Every row gives one point. Each copy is the shape, with its points in the same order, turned, moved and blurred by noise. Is it also mirrored, or only turned?
In the rows, zero is written as 100.

Shape, 6 rows:
64,103
156,116
96,141
159,145
60,89
122,78
Copy 1, 6 rows:
94,129
87,35
55,92
57,29
105,132
121,72
Copy 1 is: mirrored
Copy 2 (6 x 2):
73,109
163,85
118,136
180,109
61,111
114,60
Copy 2 is: only turned
Copy 3 (6 x 2):
68,80
160,123
88,125
151,158
68,74
135,69
Copy 3 is: only turned
Copy 4 (6 x 2):
143,85
75,149
138,133
87,175
138,71
81,97
Copy 4 is: mirrored

Shape:
130,90
128,169
129,55
116,49
84,62
78,103
Copy 1, 6 rows:
134,107
103,37
154,141
144,147
109,157
90,110
Copy 1 is: mirrored
Copy 2, 6 rows:
107,78
165,136
93,48
69,63
57,93
80,121
Copy 2 is: only turned
Copy 3, 6 rows:
131,78
55,68
160,74
169,96
157,126
120,120
Copy 3 is: mirrored

Shape, 8 rows:
136,72,102
134,42,77
62,131,147
84,60,115
161,12,90
82,144,116
75,96,113
107,69,64
Copy 1, 8 rows:
136,86,70
126,59,44
85,134,141
83,73,87
147,26,29
108,156,119
82,114,104
105,102,33
Copy 1 is: only turned
Copy 2:
134,74,87
136,69,51
36,97,138
83,61,82
166,35,49
70,119,130
70,85,97
110,99,55
Copy 2 is: only turned

Shape:
68,119,101,90
142,55,102,60
117,155,158,165
58,140,75,126
94,55,124,109
116,54,86,93
108,100,87,67
39,76,84,75
121,56,91,67
Copy 1 (9 x 4):
89,132,135,94
132,61,92,57
137,121,145,195
80,173,115,119
85,66,99,105
104,82,73,80
117,114,110,62
44,115,115,64
114,76,87,55
Copy 1 is: only turned
Copy 2, 9 rows:
81,135,90,75
92,80,173,94
178,139,57,112
68,142,54,102
105,71,105,70
77,69,133,98
74,121,138,97
37,104,96,51
76,80,152,90
Copy 2 is: mirrored
Copy 3:
86,96,129,92
132,92,46,59
18,148,80,147
93,104,152,138
84,58,65,96
128,72,65,91
119,103,101,73
105,45,136,79
132,78,65,67
Copy 3 is: mirrored

Shape:
124,100,89,77,113,117
97,120,128,111,93,84
86,92,103,117,120,116
55,115,131,55,111,80
75,110,131,105,115,117
129,115,128,93,25,49
132,82,111,90,113,115
127,27,132,98,117,116
121,105,98,109,116,14
133,105,16,116,60,114
Copy 1 (10 x 6):
121,104,77,79,117,140
123,102,111,121,85,110
104,116,87,112,126,106
65,61,125,90,91,96
82,122,117,106,113,103
150,87,104,103,7,114
136,116,84,70,116,117
148,138,74,57,124,70
160,37,99,135,92,95
129,116,6,128,80,171
Copy 1 is: mirrored
Copy 2 (10 x 6):
102,104,117,83,108,103
63,108,111,138,79,95
73,91,101,121,127,122
93,151,91,140,71,137
58,111,108,135,104,135
66,94,98,114,7,61
102,81,135,101,104,113
120,41,137,124,92,141
124,103,96,164,81,41
83,69,61,41,115,53
Copy 2 is: mirrored
Copy 3 (10 x 6):
130,83,91,120,112,100
114,130,120,130,73,86
86,107,106,121,105,98
126,121,132,62,86,81
95,130,128,112,111,102
150,123,109,140,5,92
115,77,114,135,106,105
81,38,147,140,89,119
116,92,100,138,54,18
111,93,7,150,80,118
Copy 3 is: only turned
Copy 4:
84,85,69,90,105,110
91,123,109,119,79,85
120,97,99,112,113,106
66,106,141,75,115,72
103,110,124,114,116,113
72,143,88,88,12,73
87,74,80,105,85,120
111,38,107,99,65,133
81,87,79,122,65,17
141,126,6,70,83,98
Copy 4 is: mirrored

Shape (14 x 8):
86,128,81,36,107,104,75,55
99,136,114,90,114,144,69,40
70,103,95,105,100,92,143,87
76,96,98,96,79,89,105,107
65,120,77,108,67,81,107,120
48,124,85,99,127,106,160,102
142,78,163,68,139,53,56,101
69,97,56,98,74,106,137,147
98,63,128,96,70,86,132,112
80,95,97,49,87,128,36,111
118,90,85,108,154,79,40,100
126,122,95,59,100,130,64,94
73,91,92,83,97,126,43,87
94,62,81,94,105,97,72,65
Copy 1:
64,135,114,22,91,151,75,80
76,125,95,82,94,195,77,71
75,120,120,88,99,119,148,102
74,104,107,81,78,103,119,107
62,126,91,92,86,83,114,127
54,124,129,86,136,130,157,125
115,40,155,69,88,111,54,45
80,110,86,68,101,90,151,158
106,77,125,89,55,101,138,102
56,78,80,39,63,143,55,116
90,67,79,62,137,109,61,56
103,103,95,44,88,159,57,107
53,86,67,59,78,145,77,88
81,89,73,51,85,125,114,55
Copy 1 is: only turned
Copy 2, 14 rows:
92,140,78,71,112,57,108,50
71,154,91,124,110,108,97,57
101,111,109,88,125,96,158,118
92,108,104,73,80,81,134,124
84,115,73,63,97,88,146,154
79,116,113,70,159,97,161,135
164,126,149,103,70,69,50,99
81,82,80,34,114,111,149,149
127,87,142,78,66,112,148,125
52,111,102,57,65,78,65,80
117,97,92,120,113,70,37,126
96,129,79,67,97,107,81,68
49,108,91,96,86,80,80,88
88,79,93,120,86,72,99,88
Copy 2 is: only turned

Shape (14 x 8):
143,112,138,95,76,114,73,114
53,95,107,99,112,91,116,82
113,104,114,111,118,113,52,136
115,81,136,109,116,143,87,127
87,142,121,130,101,78,111,137
76,78,103,115,100,101,132,65
116,104,75,86,105,129,126,56
81,100,97,104,100,117,98,100
83,95,82,111,106,127,113,62
108,139,113,184,65,68,103,109
69,74,88,83,83,121,111,108
79,98,74,112,93,104,147,85
60,123,96,106,85,115,121,88
90,86,81,103,82,86,132,85
Copy 1:
132,109,157,120,123,128,97,114
54,98,107,89,82,79,109,73
105,100,107,122,159,123,100,108
93,106,126,137,129,136,132,105
83,144,125,101,133,50,96,118
81,93,102,113,60,86,112,75
120,121,89,95,52,114,121,70
77,109,107,112,99,112,89,99
79,113,87,115,67,108,98,66
105,135,127,148,104,38,61,116
61,99,101,94,77,130,106,111
75,124,91,99,52,84,115,94
61,129,113,98,70,101,92,91
92,98,101,100,58,87,107,115
Copy 1 is: only turned
Copy 2, 14 rows:
153,103,98,93,101,135,57,137
71,112,99,100,91,91,93,73
146,102,55,114,99,102,51,110
130,85,65,98,88,151,44,90
134,126,94,148,75,106,107,94
70,87,122,102,106,111,87,74
89,100,102,63,148,133,115,97
95,100,84,97,101,113,83,109
71,97,97,94,133,122,93,90
133,109,129,193,102,101,95,128
77,70,84,83,76,112,95,103
72,87,106,108,101,120,129,86
74,115,94,110,88,119,103,109
89,79,115,101,96,101,121,95
Copy 2 is: mirrored
Copy 3, 14 rows:
117,122,115,79,100,135,71,138
65,99,115,97,128,68,112,77
92,93,95,118,110,107,61,151
99,76,124,127,106,139,82,126
75,137,136,111,135,68,101,152
96,90,113,95,127,84,135,68
131,115,100,112,83,85,109,62
81,110,100,113,111,98,103,97
105,102,87,119,113,92,119,69
106,147,103,96,161,78,144,170
59,99,101,103,86,105,114,84
87,115,112,111,99,67,144,80
70,136,115,120,118,81,122,84
90,110,103,79,99,71,135,83
Copy 3 is: mirrored
Copy 4 (14 x 8):
163,127,110,113,84,110,75,114
69,82,139,108,94,77,117,95
137,109,93,121,109,63,62,103
162,86,126,104,107,74,70,95
127,115,114,157,97,58,134,119
86,66,131,106,103,104,128,81
103,110,106,59,113,120,122,67
108,95,109,106,87,78,99,83
92,92,117,91,105,100,115,59
138,107,86,195,98,102,142,93
103,72,100,78,66,79,106,90
97,76,110,91,92,88,152,81
94,100,121,110,71,75,134,76
94,77,98,99,87,103,135,101
Copy 4 is: mirrored
